Every row gives one point. The last column is the point's height on a tilted bowl or saddle (a function of degree 2), plus a little noise. Along how many of its main directions does it bend up, bend down or stay straight?

Points (15 x 4):
[[ 40 -17 -28 -46]
 [  5 -12   6   0]
 [  5  17 -59   1]
 [ 16  33  24 -22]
 [  6  22  -5   5]
 [  1   3  -8   6]
 [ 11  -2 -11  -1]
 [ -4  36 -18  12]
 [ 51   2 -60 -60]
 [-21  44  -4   6]
 [-19 -11  -1   2]
 [ 15   2  56 -25]
 [-14  30   8   6]
 [ -3  37 -49  15]
 [ 31 -12 -24 -28]]
Directions: 0 up, 2 down, 1 straight

Points (27 x 5):
[[ -3  19   9 -10   6]
 [-22  16 -11  34  -5]
 [-28 -19 -21  18   5]
 [-28   4  -2  11   0]
 [ -6   6  15 -13   4]
 [  0  58  27 -25  28]
 [ 13  31 -23  14  -2]
 [ 13  -6  -6  48 -29]
 [ -7  58  -6   2  15]
 [-23 -29  21  20 -12]
 [  6 -24  11 -15  -3]
 [ 12 -42  13  -4 -12]
 [ 10   1   8  28 -21]
 [ 32 -12  15   9 -24]
 [-20   0  21 -15   1]
 [ 30   9   2 -48  16]
 [-40 -14   6  18  -3]
 [-32  30  33 -19   1]
 [-17   9 -42 -24   4]
 [-20  -4  17 -14   1]
 [ 28   2 -20   1 -12]
 [ -7 -21  60  -3 -25]
 [ -4 -20   6 -29   3]
 [ 52   9   9  42 -60]
 [ -6   5   2  11  -4]
 [ 18 -15 -37  32 -20]
 [ 25 -29 -15 -23 -12]]
Directions: 1 up, 2 down, 1 straight

Points (44 x 7):
[[-19   3  -3   1  11  18   2]
 [-16  22  15 -22  55  -7 -42]
 [  3  12  -6   6   3 -23  -4]
 [  3  30 -13 -12  13  -1 -11]
 [ 20   0  14  21  13  38  21]
 [  9  27  -9  -6  32  48   3]
 [ 14  -5 -23   5   2 -16   5]
 [  7  -5  22 -18   1  44  32]
 [-10 -22 -13 -10 -26  42  31]
 [  5 -21   7  -2   9 -13   8]
 [  7  26 -11   4 -11  11  -7]
 [ 14 -11   0  12 -14 -26  22]
 [  7 -19 -27  39  -1 -32  36]
 [  7 -16  22  -4 -10   5  18]
 [-36  14  30 -18  -6  -2  14]
 [ 30   9  -8  15   7  -9  -3]
 [-19  -8  -3  -7  21 -15 -16]
 [ -7 -50  -2 -35  -6   2  60]
 [ 16   7 -11 -20 -19 -15  20]
 [  0  -4  26   2  19 -20  -6]
 [ -2 -14  35  10  -2 -60  33]
 [-21  23 -24   0 -19   6  10]
 [-10 -13   1   9  -6  18  12]
 [  0  35 -27 -26  25  18  -4]
 [-22 -13  -1 -21  -8  19  22]
 [-21  11  11  -6 -14  23   6]
 [ -5  -2  15  -8 -25   0   7]
 [ 44  -1  25  24   4 -17  38]
 [ -9 -26  25   3  17  18  23]
 [-35   7  -1  28  18  10  10]
 [-14   6 -16  13  24  25   1]
 [ -9  29   7   2  -9 -20   4]
 [-25  -3   7  23  32   6  -7]
 [ -8   8  13  -5  32  29   2]
 [-13   9 -23  16  51  10 -36]
 [  4 -11  21 -17  26 -10  -6]
 [ 24 -10   7 -14 -12  14  20]
 [-15   2 -24  -2  33  25  -4]
 [-35 -30  27 -29  -1  -2  27]
 [-37   8  18   3 -15  18  10]
 [ -3  14  -5  29  -3  -5   0]
 [ 24   2  26 -16   4 -12  20]
 [ 32  -2  27 -26  38 -13   1]
 [ 13 -14  10  -4  -1 -15  14]]
Directions: 4 up, 1 down, 1 straight

Points (63 x 9):
[[-23   4  -4  46 -26  -6  14 -57 -22]
 [  2 -21 -21  18  17  15  -9 -25 -22]
 [ 11  -9  14 -19 -10 -12   2  13  -9]
 [ 23  19 -25 -18  14   3  22  40 -15]
 [ -8 -10   9  12   8   1 -26   2 -11]
 [ 16   6 -13  -1  -7  -2  24 -23  -7]
 [  3 -18  17  -5  -9 -24  -9  -4 -15]
 [ 15  -7  34  13  26  10  39  -6 -18]
 [-15 -21  18   5  13  -3  29 -18 -13]
 [ 13   2  24 -29  16 -23   1 -12 -13]
 [ 20  40 -16 -10 -41  -2   9  16   4]
 [-15 -12 -32  -9   2  -6 -15  34 -19]
 [-27  25  16 -31  -3 -16   6 -30 -11]
 [ 23  -9 -10 -17   3 -13  36 -30 -22]
 [  9 -13  19   7  -8 -21 -14  -3 -12]
 [ 43  -8 -29 -10 -32 -20   6  35 -19]
 [ -6  -4   0  -1   9  -5  -9  23  -5]
 [ 14  -7 -16  28   5  -3  10 -28 -11]
 [ 14  18  35  34   0  -3 -14 -27  -6]
 [ 11 -24 -21  17 -21   2  -7  37 -16]
 [ 16  -2  28 -14 -13   4   8  10  -7]
 [-10 -24  -2 -10 -15 -15 -35   5 -25]
 [ -7  13 -37 -23 -11 -43   7  -5 -19]
 [ -6  -3  47  16  37 -33  42 -20 -34]
 [-11   2 -10   0  -4   9 -17  30  -5]
 [ 12 -20  33  -3  -7 -56  19  10 -29]
 [ 14  34 -24   2 -23 -33  11   7  10]
 [  8   5  -1  -2   5  -6   6  -9  -1]
 [  6  17 -25  -8 -12  41  18  11 -10]
 [-30   2  -9  -4  -5  37  15  16  -6]
 [ 54  14  -2   8  24 -31 -33  16  -9]
 [-10  13  24   5 -13  16 -14 -29  -8]
 [-21 -12   3 -12 -45   9  15 -45 -24]
 [ 11  -1  15  -5  -1 -16  -8 -16  -8]
 [ 24  19  -8  36 -28 -23 -10 -11  22]
 [ 20 -16  14  51 -27  -1 -34   0 -11]
 [ 27  17  -9  10  14  -4  -3 -43 -11]
 [-25 -23 -24   2 -21  12  -8   1 -20]
 [ 31  -2  21  34  21 -30  20  48 -14]
 [ -2  -3  23  -6  23 -34 -15  23 -14]
 [ 35  -5 -36 -45  19  27 -60   6 -60]
 [-21  -5 -11  40  14  34 -35  26 -20]
 [ -6  31 -10  31  32  10 -36  -2   0]
 [-37   8   8  24  10  12   0  -8  -4]
 [ 35  -6 -23 -14  23  24   3  22 -24]
 [  4  -5 -12  35  43  -4 -34 -11 -22]
 [-17  16 -35  -8  21  12  -7   9 -10]
 [  8   5  14 -40 -13  -1 -23   5 -16]
 [ 22 -17   9 -35  20  -4  34 -18 -17]
 [ -2  -9  -5   0  24  -9  13   5  -8]
 [ -5  -7  -2  -1  19   5  24  12  -5]
 [  4  12  10  24 -28  10  24   5   6]
 [ 10  -3  11 -29   2 -25 -30  12 -18]
 [-34   1 -14  26   9  -7 -40 -28 -21]
 [ 21   2   9 -14  33 -11 -31 -16 -22]
 [-23 -21  -4 -15 -21 -27 -11 -14 -23]
 [ 16  21 -18 -40   5 -31  -9  13 -15]
 [ 28  25  21  14  19  19   1   0  -3]
 [ 18  -3  20  -2  18  29   6 -28 -14]
 [-33  16  21  21 -18 -26  -9  10   1]
 [ -9  23   5  57  56  17  18 -20 -20]
 [-17   7  16   8   6 -51   5  -6 -11]
 [ 21 -18  -5 -15  49  -2 -32   4 -33]]
Directions: 1 up, 7 down, 0 straight

Points (66 x 9):
[[ 18  20 -18 -15  17  11  -4  -8  24]
 [ 12  16   4  -7 -21  11 -13  38  34]
 [-16 -29 -11 -46   8 -24 -25 -33  32]
 [-21  14 -18  11  -1  -5  15 -22   7]
 [-34   5  -8   1 -13 -13  -9   3  29]
 [ -5   1 -25  14 -40  -2   5 -20  11]
 [ 30   4   1 -17 -21 -27 -43   0  44]
 [ 29   6   6 -23  -2   1  -4 -16  31]
 [ 16   0 -12   1  10 -18  33  -9  14]
 [-28  -6  32  -1 -12 -11 -15  -3  41]
 [ -6  40   8  22  10  14  -2   4   9]
 [ 37  -4 -25  31 -28  11 -11 -18   4]
 [ 20  27 -16   9  -9  24 -30  26  35]
 [-18  -1   5   8 -13   9  23 -15   5]
 [-10  -1  17   1  -9 -26   0 -13  12]
 [  7  43  -8  -4 -11  19  22   0  14]
 [ -7 -21  12 -38   9  21  33  -2  35]
 [ -3  -5   4  -7 -24   9  16  24   6]
 [-31  -3 -16  27  -8 -14  17  15   1]
 [  6  -8  -9 -31  15 -26   4  -6  24]
 [ -6 -11 -45   4 -42  11   6  -1   5]
 [-15 -33 -17  28  -6  31  -1  -2  -4]
 [-30  16 -31  26   0  21  12 -11   6]
 [ 10 -13  -4   0   2  17   0 -15   8]
 [ -2  -6 -32   0  -5  12   0 -13  -1]
 [-16  17  10   3   2  44  13 -19  19]
 [ 10 -31  10   1  10  -2 -17  34  36]
 [ 23 -35 -10   6 -12 -29  -6  -6   6]
 [  1 -32 -19 -31  -5  -6  16  -2   6]
 [ -6  13 -15 -23 -11   1 -24   5  35]
 [-16 -11 -48  23 -15  -4 -23  -3  25]
 [-21   1 -12  10 -36  37  -9 -11  21]
 [-11  10   0  10  -1  18  27   0  -3]
 [  7 -28   7 -28  -5   1   3 -11  25]
 [ 26  14  14   0 -23  21 -17 -22  20]
 [  1   8  15   3  18 -10 -19  31  34]
 [-13 -24 -22  31  23   1  10 -26 -12]
 [ -4  -3  15  -1 -20  24  13  18  11]
 [ -3  -1  14  14   4 -35  -2 -13   8]
 [  1  -1  43 -15   2 -17  -7  24  45]
 [ -8  12 -25 -18  -9  33 -30  10  34]
 [-25   1   2   8   5 -30 -11  13  20]
 [ 15  -3  36 -12  -4  29  -4 -22  59]
 [ 11  48   2   7 -22 -37  14  20  57]
 [ -5 -13  11  14  22  22  -1  37  24]
 [  0   1  -1 -11   9  20  36 -50  17]
 [ 17 -21 -27   3  -5  -6 -18  35  33]
 [-13 -19  17 -16  -1  22  -8 -23  45]
 [ 21   3  26   6 -27  16  -6  -6  22]
 [ 24   0  19  12 -12 -16   4 -28  17]
 [ -8 -55   3   8 -17  11  20 -60  49]
 [  0  25 -29  -3   4 -11 -13  12  43]
 [  6  18 -13  -9  35  12 -28 -14  24]
 [  5 -18 -12  -4  40  10   5   2  16]
 [-10  14  37 -20  47   1 -15   9  60]
 [ -6  13   7 -14  11  31  17 -13  16]
 [  4  12 -14 -10  -6 -17  -7   7  26]
 [ -9 -21  -1 -20 -13   1   7 -18  10]
 [ -3   8   7  -5 -27   5 -14 -21  19]
 [ 17 -12 -17 -12  20  18  -3   9  25]
 [ 29   9 -34 -11  -9  -4  26   7  40]
 [ 33  26   0  -1  12 -20  17  10  55]
 [ 22  10   1  44 -13 -28   1 -10  14]
 [  9  -8  -3  16  -3  23  -2   4   2]
 [  9  -8  -3  -9  20  34 -24  -9  29]
 [ -3   3  16  -6   1  -6   2 -16  15]]
Directions: 3 up, 0 down, 5 straight

Points (60 x 9):
[[  6  -7  -2  11   4 -11  -9   5  -1]
 [ 19  -8 -17 -49  16  26 -10  -5  14]
 [-42  20 -23 -10   4  20 -14  -9  44]
 [ 18 -28 -34   4  -8  21  28   3 -33]
 [-20 -32  -8  25  22   0  -6  11 -17]
 [ -1  10 -42  25   7   2   8 -29  32]
 [  3   4   9 -14  14  21  21  12 -15]
 [-10   2 -18  18 -39  -7  -3   6  38]
 [-36  16  13   1  -9  16   3 -10  26]
 [-10  13   2 -10  28 -25 -26 -22  60]
 [-11  10 -12 -12   6  43  -4  25 -14]
 [  1 -14   0 -21  25 -23 -13  -3   1]
 [ 32  -5  -5  12  -8   9  -4   1  -6]
 [  7  10  -2   7 -12   4   7  -5   0]
 [ -7 -20  30  60  24  -8 -11  23  25]
 [-13 -11  13 -15  -4  10 -22   9  -3]
 [  7 -30 -15 -19   2 -24 -14 -19  18]
 [  1  16  -1   0   9  -8 -19  19   7]
 [-13 -12  10  -4   1   7   3   6 -12]
 [ 13  16 -28 -11  24  -3  -1  16  12]
 [  1  -4 -21  -5 -11  30   0 -13 -15]
 [-39  11  30   6 -14  14 -13   2  12]
 [ 12  10  11  23  16   4  10   3   5]
 [-15 -10   6  14 -14  -1 -14  -1   9]
 [-39 -11  -5 -14   7 -10   0  14  -5]
 [ 15  -5   9 -29  -3  20 -10  25  -6]
 [-18  -7   3  -7  -1   4 -14 -20  29]
 [-20   0  -2 -17  -9 -46  49   1  12]
 [ 28  14   1  24  -2  12 -11   6   0]
 [-13   7   7  -7   4 -26  11  -4  12]
 [ -8  19  -9  15  21 -26  32  18  22]
 [ 24 -13  -5  24 -20  23 -18 -14   5]
 [-16   6  22   2  -7  12   9  -3   4]
 [-11  -2   4 -11   1 -12 -27  32 -19]
 [-23  -7 -31  11  22   4   1  20 -10]
 [ -4   4   0 -41  14 -18   3  14  -4]
 [ 18  -1  -5   3 -10 -38   3  -2   9]
 [  3   7  13  23  12   3  30 -15  14]
 [-15   4 -36 -27   4 -18   4 -37  53]
 [-17  12  -6 -22 -16   9  -8 -16  36]
 [ 10 -23 -12 -21 -20 -22  14 -15   4]
 [ -8 -36   4  29   0 -54  11   8 -14]
 [ 22 -11  10 -23 -11  -3  -8 -29  19]
 [-17  -3  -5 -14  13   3  13   4  -3]
 [ 24 -24   9  -7 -39  11 -12 -25  37]
 [-13  12  10 -16  18 -15  -6 -13  27]
 [-28   6 -11 -20 -39  -5   7  19  45]
 [  2  26 -13  29 -12   1 -10 -34  42]
 [ 14 -10  -9  -5 -29  -6  -5 -16  26]
 [ -7   3   2  14 -22 -24  17   6  22]
 [ 23 -17   9   9  -1  22 -10 -25   4]
 [  6  -6 -14 -34   3  14  -6   6   1]
 [ -1  -5   2  -2   6   8  16  16 -20]
 [ 18  -6 -26 -12  16 -42 -10  -9   9]
 [ -4   5  23  14 -17  26  32   2  -4]
 [ 11 -11  -3   8   4  28 -15 -19  -4]
 [  6 -12   8   3  11 -12  -9  -4   3]
 [ -9  -7   9   2   2  -8  -4  10 -11]
 [  2 -34  -9 -33  16  -4   8 -12 -16]
 [ 18 -15  -4  20 -26  -1  36 -18  16]]
Directions: 5 up, 2 down, 1 straight

Points (66 x 9):
[[ -5  11 -24 -10 -16  34   3  -1   0]
 [ 31  24 -25 -17 -17 -21  -2   2  -7]
 [ 17   8  29   3   8   6 -16 -25  -3]
 [ -7  -6 -38  14  -1  10   0  41  -9]
 [-10 -10 -17  25 -16 -19  40  -6  55]
 [ -2   4  -6  14   3 -20  -4   5  18]
 [-24   2 -23 -13   1 -25   0  45 -16]
 [-32  15   3 -11 -11  26   0 -40  27]
 [ 16   5  48 -22   9   1 -34   5  -7]
 [ -8 -14 -16  12 -23   4  13  14  23]
 [-15 -13 -11  -2  19 -10  27  -5  26]
 [ 25   7 -15  -6   4 -22 -14 -28  15]
 [-10  -9 -15  17 -25  36 -34   9  24]
 [-12 -34  22  23   4 -11 -33  19  30]
 [ 26 -14  -5 -26 -10  11  16  46 -45]
 [-55 -14  -4 -12 -16  26   9 -16  56]
 [-13  11  32  -2   2  18   9  -3  -5]
 [ 18 -27   8  10  -4  22  12  12   9]
 [ 33 -39   2  -7  29   3   5  -4   2]
 [ 14  39  22  34   7   8   4  -3 -22]
 [ 12 -11  13   4 -30 -21  33  13  42]
 [ 30 -34  -3 -29  -6   5 -12  25 -39]
 [-35  47  12  23 -31   2  22   2  -2]
 [-55 -19  -1 -10 -26   6 -12   1  44]
 [-33  -4  13 -52  -8   7  14   6 -15]
 [-39   7 -17 -33   4  -2 -20  -6 -11]
 [ 30  -5 -11   1   1  17 -37  -2 -16]
 [ 30  -7  13  13  27 -25 -14 -22  24]
 [ 15  20  -5  30 -37  19  23   4   0]
 [-12   7  21  13 -20   4 -15 -21  19]
 [ -1  -5  -7  -4 -37 -14  -6  11  14]
 [  7 -24  22   7  -9  -5  36 -13  46]
 [-60  23 -45  -5 -42 -11   1  -3  36]
 [ 13   3 -14  -5  -5  -2 -14  -2  -3]
 [ 25 -45  -3  35  15 -11 -18  16  22]
 [ -3 -36  -4  -6  -9  10  25  17  12]
 [ 24 -49  -9 -19  23   5  10  12 -22]
 [ -5   2  47  25  11 -17 -29   0   4]
 [  9  14   9 -17  19   8  11  17  -3]
 [-25  38  18 -14  -2  -1   2   2  -4]
 [-12  14   8   3 -21  12  24   0   9]
 [ 13  -5  -4  24  15 -23  -1  34  19]
 [ 21  20  -1  31  11 -12  20  15  27]
 [ 24 -17  29  12   1  37 -38   5 -10]
 [ 15  -8  26  -2 -25 -12 -16 -10  42]
 [-13  12 -30 -36   3  28 -30  10 -45]
 [ 42  26  -7  21 -10  12  27 -23   8]
 [-17  16 -16  26  -1  26  -5  36   6]
 [ 30  16  28   2 -20  13 -29  14 -19]
 [-41 -22  37 -27  -4   0  25  -9  33]
 [ -9  23  -9   5 -27  -6 -33  10  -3]
 [-19  11  13 -12 -28   9  21   9   0]
 [ 19 -10 -15  20 -26 -31   3 -13  60]
 [ 20 -18 -15   4  -1  17 -25  -5   1]
 [ 22  -3  13  13 -15  15 -29 -28  22]
 [ 25   8  -8 -20 -10 -33  32  51  23]
 [  9  -3   9  -7  16 -26  10  15  27]
 [ 30  -7 -12   2 -27  -4 -23   6   5]
 [ 15  -2  13  -8 -24 -13  13  -8  29]
 [ 24   0  23  31 -47  -7 -12 -14  46]
 [ -2   0 -22 -16  -7 -10 -10   5 -13]
 [-28   1  17  17 -13  18 -13  -5  15]
 [  9  22  21 -42 -14 -11  34  30   3]
 [  9 -10 -32  14   1 -17  17  -5  25]
 [ 16  -1  -3   8 -24  -4  -6 -30  37]
 [ -2  -6   9  -4  21  22  13  17   0]]
Directions: 2 up, 2 down, 4 straight
